Each row of a before or after table is a point. The points were changed in one or more steps. Then noise was added and the rows were shuffled. The steps act on columns, c1 being the first. Write out the steps. A step turns or swaps two columns, mirrors them in a line or flattens them onto one, adds a multiple of one to another, or multiplies or shifts one. Angles are multiples of 10 degrees, from the lower column toward the higher: turns from -170 to 170, lines from 10 to 170 but not 90. Use the fewest steps. Two steps may share a column if one is a turn and the other turns, adds or multiplies; they go together, in the order done. Otherwise the lowest column goes first.

Before (8 x 3):
[[-18 -31  38]
 [-19  -4   7]
 [  2  -5  54]
 [-17 -43  13]
 [  9   4  -7]
 [ -5 -59 -24]
 [ 16  -2 -29]
 [  1  10  60]]
After, 8 rows:
[[ -5 -25 -24]
 [ 16   2 -28]
 [  7  -2  53]
 [-19 -12  40]
 [-18  -2   9]
 [  6  -1  63]
 [-15 -20  15]
 [  9   0  -6]]
Steps: multiply c2 by 0.4

Before (10 x 4):
[[-12 -19  -6  29]
 [ 13  13  -4  25]
 [  1  -7 -12  12]
 [-21  23   3 -14]
 [ -3   1 -20 -19]
 [-17  39  -6  11]
 [  9  21 -21 -20]
 [-17   5   3  32]
 [-22 -18 -20  12]
 [-24  12  17  19]]
After (10 x 4):
[[-43 -38   6  18]
 [  4  -2  11 -15]
 [-43 -26  -4 -21]
 [-31  -5   5 -36]
 [ 22  -4  21  29]
 [ 34 -29   5 -12]
 [ -8  11  19  15]
 [-59 -20 -17  -7]
 [-54   6  20 -21]
 [-51  -8  -3  27]]
Steps: multiply c1 by 2.5; turn c2 and c4 by 140 degrees; multiply c3 by -1

Before, 14 rows:
[[ 37 -46  -8 -15 -29 -30]
 [ 51 -26 -14   9 -18 -10]
 [-10  47 -10  20 -39 -19]
 [-15   0  13   3  -3 -18]
 [-14   6 -38 -10 -18  20]
 [-35  14   6  20   3  -8]
 [ 31 -14  19 -38 -10  53]
 [-38  19   3 -29  31  34]
 [ 11   2  -1  29 -28 -13]
 [ -5  -3 -17  -6 -29  42]
 [ 16  19   1 -12   8  30]
 [-26  30 -35 -19 -31  -2]
 [ 54 -37 -29  -6 -17 -26]
 [ 34 -30   1  -2 -30 -12]]
After (14 x 6):
[[ 25 -32  -1 -14 -15  29]
 [ 24  12   0  -8  30   2]
 [  4   9   0  19 -21  21]
 [  8 -38   1  11  -7  -5]
 [-40  45   1 -12 -39  17]
 [ -7  33   1 -25  47  28]
 [  4 -16  -2  -7  11  25]
 [ 10 -40  -1 -20  42 -18]
 [-15  54   0   9 -14  14]
 [ -6 -15  -1   3 -17  -3]
 [ -3  -5   1  -3  30  42]
 [-27  58   1  -5 -31   6]
 [ 45 -18  -2  12 -31  31]
 [-23  41   0  -3 -21  23]]
Steps: mirror c1 and c2 in the line at 40 degrees; multiply c3 by 0; multiply c4 by 0.7; turn c5 and c6 by -70 degrees

Before, 14 rows:
[[-16   5   6 -17  -6   8  30 -21   1]
 [  1  15 -25  26 -17 -13  34  42   1]
 [  2  -6  14   6   3 -16  -9 -15  -3]
 [ 16  -4  57  18   6  24 -25 -30   5]
 [ 27 -40  23 -15 -13 -17  18  12 -26]
 [ 19  19 -11  28  13 -18 -21   3 -10]
 [ -3  23  -6   5 -16 -19  -1 -20  -8]
 [ 22  -8 -25   9  -9  -6 -19   2   9]
 [  4   6 -30  15 -26  21   8  -4  21]
 [-46  43  28 -11 -41  12   2 -14 -37]
 [-22  -3   1  22  -3 -13   7  15  -7]
 [  2 -15 -11   1  -7  -3  18 -27 -23]
 [ 16  -8  13  22 -23  -6   0 -12   4]
 [-24   4   4   7 -11   8  27 -12 -24]]
After, 14 rows:
[[ 44  21  23  -5  17  17  -4  38 -26]
 [-16 -18 -10 -33  32  30  34 -38 -40]
 [  3  -6 -26 -32   2 -22   1  -3  23]
 [-10  16  12 -15 -15   1  16   0  -5]
 [  5 -24  -8   1  23   7  34   3   5]
 [ 12 -12  -7 -12  -1   7  39  -5 -26]
 [  3 -27  16 -14   3 -12   3 -19 -10]
 [  7  -3  19  -4 -34 -12 -30 -17 -11]
 [ 23 -22   1  -6   1 -10  10  26 -20]
 [ -5 -16  15   2  -8  13  -9   8  -2]
 [  9 -12  10 -30  -7  11  -8   6   6]
 [ -6 -27 -15  -4 -18  63 -32  11   6]
 [  0   1  -2 -12  -4 -24 -31  11   7]
 [ 24  36   9 -23 -12 -30  22 -22  -2]]
Steps: turn c1 and c7 by -40 degrees; add -0.5 times c9 to c1; turn c2 and c8 by -100 degrees; turn c3 and c6 by 80 degrees; turn c4 and c5 by -120 degrees

Before:
[[ 24 -32  46 -14  11 -11  29   1  46  10 -49]
 [  1 -21  -3   8  50  -6  10  -8 -26  -2 -25]
 [ 35   4 -27  -4 -25   0 -26  12  -5   1  -3]
 [ 20 -23  16  32  30  29   9  -7  30 -17  -5]
 [ 37 -46   2  -1  -4  19  25   3   7   9 -26]
 [ 20  14 -17   0  10  -8  13   7 -13   5  13]
 [  5 -13 -33 -12  -8 -29  -9   9 -10   5  19]
 [  7   4 -23  42  12 -11   4  11   3   1  -3]
 [  6  -2 -15   6   7  -6   2  36  -6 -15   2]
 [  1   6 -23  -8 -19  11  -1  13  20  11  -7]]
After (10 x 11):
[[ 35   1 -37  -4 -23  -3  21  11  -8  -1  -6]
 [  1  -9 -22  -9 -20  -9   8  14  19 -13  -5]
 [  7   8 -19  42  13   6  21  10   3  -1   1]
 [ 24 -19  51 -15  11  23  38   2  44  10 -45]
 [ 38 -47  12   0  -3   2  61   1   6  21 -28]
 [ 21  14 -13  -2  10   3  38   8 -17 -14  14]
 [ 20 -21  17  31  30 -24  25  -7  31  28  -6]
 [  2  -8  -1   8  49  10   9 -11 -25  14 -26]
 [  6  11 -13   6   6   3  17  36  -7  13  -2]
 [  6   1 -33  -9 -10  30   5   9 -12   3  18]]
Steps: turn c3 and c7 by -20 degrees; add 1 times c1 to c7; turn c2 and c10 by -140 degrees; turn c2 and c6 by 150 degrees
